Rows are points. Each copy is the shape, with its points in the same order, turned, moved and blurred by noise. Is it also mirrored, or only turned?

Shape, 8 rows:
46, 23, -50
29, -39, 20
10, -24, 28
-21, -21, 20
46, 5, -27
18, -29, 41
-16, 36, -18
-5, -53, 9
Copy 1, 8 rows:
24, 69, 2
-35, 2, 40
-23, -12, 26
-33, -25, -9
4, 48, 21
-24, -20, 35
22, 4, -44
-58, -5, 5
Copy 1 is: mirrored
Copy 2:
-48, 3, -38
39, -32, -13
44, -9, -5
43, 3, 25
-19, -15, -34
58, -14, -10
-13, 43, 13
41, -33, 24
Copy 2 is: only turned

Shape (11 x 6):
8, 13, 24, -15, -4, -11
24, -33, -8, -22, 2, 6
24, -28, 7, -11, -4, 6
0, 2, 7, -12, 12, -7
-9, -38, 15, -14, -3, -6
24, 6, -74, -6, -7, 7
-5, -26, 12, -25, -8, -70
23, -8, -10, -11, 28, -24
14, -12, 16, -49, 30, 5
-95, -15, 18, -7, 11, -66
21, -6, -17, -83, 16, 5
Copy 1 (11 x 6):
16, -21, -9, 3, -24, -15
-16, -46, 13, -20, -17, 20
-14, -41, -4, -12, -18, 18
8, -13, 5, -8, -12, 7
-19, -9, 7, 14, -30, 15
-18, -51, 12, -51, 45, -9
-5, -41, 24, 57, -19, -13
17, -50, 28, -13, -5, 20
10, -22, 37, -25, -43, 6
0, 43, 42, 70, 16, -5
-1, -40, 54, -44, -41, -25
Copy 1 is: only turned
Copy 2 (11 x 6):
6, -4, -20, -20, 3, -19
-30, 23, -17, 3, -17, 21
-5, 14, -12, -1, -5, 27
-16, 8, -8, -13, 6, -18
-29, 9, 16, -28, -12, 14
-5, 21, -21, 72, -31, -17
-6, 22, 3, -49, -53, -19
-5, 45, -16, -1, -5, -22
-48, 14, -43, -19, 12, -8
-40, -5, 76, -59, -36, -68
-59, 7, -65, 3, -26, -17
Copy 2 is: mirrored
Copy 3:
-19, 21, -2, -25, 9, 5
6, -13, -8, -20, 17, 41
7, -9, 8, -19, 22, 30
-15, 11, -1, -5, 2, 18
-4, -15, 18, -24, 2, 38
17, 0, -81, -7, -15, 34
-60, -34, 2, -45, 2, 36
-19, -16, -26, 11, 19, 29
-14, 19, 11, 0, 32, 57
-82, -22, 45, -15, -75, 27
-17, 36, -22, -15, 22, 85
Copy 3 is: only turned
